Each row of a before or after table is a point. One or more steps were done to the points. Then noise was added and the rows were shuffled. The steps act on columns, c1 being the first. What was done? A step turns or swaps two columns, mirrors them in a line or flattens them onto one, adds a multiple of one to another, or multiplies or shifts one. Angles are multiples of 10 degrees, from the lower column toward the higher: turns from -170 to 170, lines from 10 to 170 but not 90. Use the fewest steps. Two steps may share a column if one is a turn and the other turns, adds or multiplies; they go together, in the order done. Otherwise the lowest column goes first.

Before (10 x 3):
[[-23   4  42]
 [-17   0 -53]
 [ 12  20 -14]
 [-32  65 -51]
 [ 53  -1 -62]
 [ 43 -62  21]
 [-40  53  10]
 [-11  39  -1]
 [ 30 -38  -5]
 [ 21  12  -2]]
After (10 x 3):
[[ -7  43 -10]
 [ -3 -76 -68]
 [-20 -14 -15]
 [-11 -41  -3]
 [-47  29 -80]
 [ 15 -11 -67]
 [ -9  76  31]
 [ 18 -23  60]
 [-25  -4  -7]
 [  9 -63  11]]
Steps: turn c1 and c2 by 150 degrees; multiply c3 by 1.3

Before (11 x 4):
[[ 56 -10  39 -11]
 [ 38   4  16  47]
 [-11  37 -26 -34]
 [ 42 -59   8  42]
 [  2  -5 -49  37]
 [ 32 -24  13 -34]
 [ 49  25  18 -44]
 [-11  -5  14  66]
 [-54  57  16  16]
 [-43   9 -84  11]
 [  1 -33 -20   5]]
After (11 x 4):
[[ 42 -23  13  46]
 [-16 -29 -18   5]
 [ 64  -6  16 -47]
 [-33  86  12  13]
 [-44  37 -86  12]
 [ 28 -43  13 -32]
 [ 58 -43  39 -12]
 [  1  33 -27 -32]
 [ -4  -8 -50  34]
 [ 18 -79   6  42]
 [-12   6  11  65]]
Steps: multiply c1 by 1.3; turn c1 and c2 by -30 degrees

Before (13 x 6):
[[  5  47  65 -24   4 -39]
 [ -8 -46 -12  -4  19 -22]
 [  9 -23  -3 -37  14 -56]
 [ -1 -12  -1  10  27  41]
 [-37 -23 -21  -9  12 -31]
 [  6  12 -17   1  25 -54]
 [-93 -34 105 -39 -16  73]
 [ -9  75 -19   9  19 -51]
 [-19 -43   6   0  15 -57]
 [ -3 -43 -20 -40 -64 -25]
 [ 12 -42   3   8  23  52]
 [-13 -22  -8 -31   6 -49]
 [-29  46  15 -52  19  21]]
After (13 x 6):
[[-19 -42  16  25  11 -42]
 [ -8 -46  -5  10  21 -14]
 [ -3 -43 -55   3 -51  -1]
 [-30  46  27 -23   9  38]
 [  0 -12  11 -15  27  28]
 [-34 -23 -22  13  20 -21]
 [-93 -33 120 -43 -52  71]
 [ 11 -39  16 -23  22  36]
 [ 11 -25   4  16  13 -26]
 [-11 -24  -8  15   9 -23]
 [  4  47  81  11 -20 -21]
 [-10  78 -17  23  23 -42]
 [  8  11  -9  25  27 -39]]
Steps: turn c3 and c5 by -20 degrees; multiply c3 by 1.3; flatten c4 and c6 onto the line at 120 degrees

Before (10 x 8):
[[ 17 -63  32 -29  -7  -9  -3  19]
 [-29 -27  25 -36   6 -16   5  34]
 [-14  20  29 -14  41  -4  48   4]
 [  1  32 -19 -35 -17  -2 -22  15]
 [ -2 -35 -34  62 -87  34 -27  37]
 [ -4 -51 -19  74 -32  30 -57 -55]
 [ 18  73  37  78   8  23 -82  23]
 [-12 -89  41 -78 -70  17  53 -19]
 [ 19 -33  49 -14 -11 -66  25 -39]
 [ 42  35   9 -35  37  15  21  50]]
After (10 x 8):
[[  0 -35 -34  86 -48  34 -19  36]
 [-26 -27  24 -31  16 -17   3  34]
 [-13 -89  42 -29  16  16  35 -20]
 [ 19 -64  32 -18   9  -8  -1  17]
 [ 41  35   8 -43  24  15  14  50]
 [-13  22  29 -28  16  -3  33   5]
 [ 19 -35  48  -4   4 -64  19 -39]
 [ 19  71  35  56 -31  23 -58  22]
 [  1  29 -20 -21  13  -2 -16  18]
 [ -3 -50 -19  70 -42  29 -38 -56]]
Steps: flatten c4 and c5 onto the line at 150 degrees; multiply c7 by 0.7

Before (11 x 9):
[[ -9  13   8   3  26  19 -15  27   9]
 [ 32 -14  38 -43 -27  20   6 -32  34]
 [-13 -14 -22 -24 -15 -26 -40  15  23]
 [ 10 -14   6  21 -20  34  37  13 -42]
 [ -9  27   2 -17   2 -36   9 -39 -36]
 [ -2  -8  13  23  -9 -24  21 -18 -15]
 [ 25 -42   8  25  26  -2 -36 -45  17]
 [ 50  16 -26  34 -37 -36  33  29 -48]
 [  4 -13  26 -43  -2 -50 -18  40  15]
 [ 36  -5  41  32 -41  25  -1 -19 -34]
 [ 34 -49   0 -45   3 -13 -32  30   8]]
After (11 x 9):
[[ -20   -7    2   34   53   74   -1   44  -85]
 [ -34   15  -16   36   52   14   32  -34 -122]
 [  -1  -13  -14   19   25   85   36    3 -107]
 [   0   14  -28    2  -24   68  -14   -4   23]
 [   7   -8   13   22    7   29   22   20  -38]
 [  20  -14   -7  -25   11   23  -38  -28   59]
 [ -34  -48  -27  -45   10   38  -34  -11   19]
 [   8   27   37  -17   -2   14    7   14  -90]
 [ -35  -40   38   28  -13   50  -35   23   43]
 [  -4  -12  -45  -45    5   -1  -19   11   36]
 [ -20  -13   17  -40   39   71    7   46   86]]
Steps: turn c1 and c5 by 160 degrees; turn c3 and c8 by 110 degrees; shift c6 by 50; multiply c9 by 2.5

Before (8 x 11):
[[ 10  -7 -16   2 -13  31 -55 -19  42   2  -5]
 [  8  28 -15  32  -5  10  14  25 -33   8 -51]
 [ 17 -60 -36  28  -8   2 -32 -29  36 -43   6]
 [  2 -29 -19  15  26  27 -12 -17  27  23 -23]
 [ -3  -2 -11   5  -3  58  18   7  44  -7 -29]
 [-10  12  11  16 -18  56  20  25 -33  55   5]
 [-22 -56 -30  12   4   7 -52 -39  20 -70 -46]
 [ -4  28   7  32  26  46   1  32 -13  16   5]]
After (8 x 11):
[[-22 -21  50 121   4   6 -75 -39  21 -70  22]
 [ 17 -35   0 115 -10   2 -57 -29  37 -44  36]
 [ 10  19   6  79 -13  31 -52 -19  42   1  16]
 [ -3  23  -6  11  25  47  14  33 -14  16  -7]
 [ -5 -11  32 -17  -3  58  14   7  45  -6   6]
 [-12   1  -6 -20 -18  57  23  26 -33  53 -10]
 [  2 -20  26  51  26  27 -23 -17  28  24  15]
 [  9  17  53  -8  -5  10  25  25 -32   7   6]]
Steps: turn c2 and c7 by 30 degrees; add -1.5 times c7 to c4; mirror c3 and c11 in the line at 130 degrees

Before (9 x 12):
[[  27   39   29  -32    6  -11   17  -23   50   28  -14   -4]
 [  38   22  -35   19   29   13   50   10    5  -18   55  -65]
 [  35   32  -18  -13  -49   33  -22   25  -75  -22  -19    8]
 [  35   34  -41  -28  -92   -6    0   28   42  -20    8   19]
 [  48   -8   18  -13    7   24    9  -12   56   59  -15   21]
 [  12   15  -17  -17  -16   17    7  -13   47   79  -13   -9]
 [  48   16  -31  -18  -23    5   17  -41   49  -22  -17  -21]
 [   5  -77  -40  -36   10    4 -121   -4   28   45  -19   15]
 [ -12  -62   29  -36  -35   -7   45  -37   46  -13    4  -11]]
After (9 x 12):
[[  52   -1  -27   17   -5    2  -16  -20   43   29   42  -17]
 [  12   -1  -19    9   70   15  -18   -4   51  -39   18  -10]
 [  35   -9  -24  -21   17   22  -18   30  -71   42   -3   16]
 [ -15    3   12   46   13    2  -35  -39   49   31   -3  -10]
 [  46   -5   -8   14   40   27  -15  -26   51  -46  -14   23]
 [  41    0   38   49  -34    4   17   36    7  -14   42  -61]
 [  28    5    1   14   14  -20  -34  -35   49  -23  -15   -2]
 [  40    1   -5   -4   45   -8  -32   44   36   84   23   21]
 [   4   -2  -29 -116   34   22  -28   14   23  -40   28   15]]
Steps: flatten c2 and c6 onto the line at 100 degrees; turn c3 and c11 by -70 degrees; turn c8 and c11 by -30 degrees; swap c4 and c7; turn c5 and c10 by -130 degrees

Before (8 x 14):
[[ 30  -4 -12 -21  61  27  52  44   5 -18 -10   1 -37 -18]
 [ -3 -31  -3  34  54 -56  59  20  39  20  38  26  32  73]
 [-38   7  50  -8  -7 -25 -33   8 -43  54  22   5  -1   2]
 [-44 -12  25 -33 -24 -18 -24  25 -12 -16 -12 -15  24  46]
 [  9  26  77   8  34   5 -21  18  43  12  33   1  45  57]
 [-12 -63  81  18  61  47  43 -15  14   1  14 -70  -7  24]
 [-38 -15  61   7  50  21  58 -31 -23  41  -3 -10  14  -9]
 [  3 -16 -15 -37 -46 -47 -43 -27  36 -12 -42  15   1 -25]]
After (8 x 14):
[[-11 -62  80   9  15 -51  87 -15  60   5  13 -69  16 -17]
 [  2 -15 -15 -15  36  50 -87 -27 -45   8 -43  15 -35  15]
 [ -4 -30  -2  26  40  42 117  19  54 -39  38  26  23 -81]
 [-37 -15  61 -14 -22 -18 117 -30  49 -36  -2  -9  21  12]
 [-45 -12  25   0 -12  10 -47  23 -24  -7 -12 -16 -43 -49]
 [-38   6  50 -37 -44  23 -66   7  -7 -35  23   3  22  -7]
 [  9  26  78  21  42 -14 -43  19  34 -42  32   2  -8 -55]
 [ 29  -3 -13 -21   4 -23 103  44  61  40 -10   1  -8  22]]
Steps: turn c10 and c13 by 130 degrees; turn c4 and c13 by 50 degrees; swap c5 and c9; turn c6 and c14 by 170 degrees; multiply c7 by 2
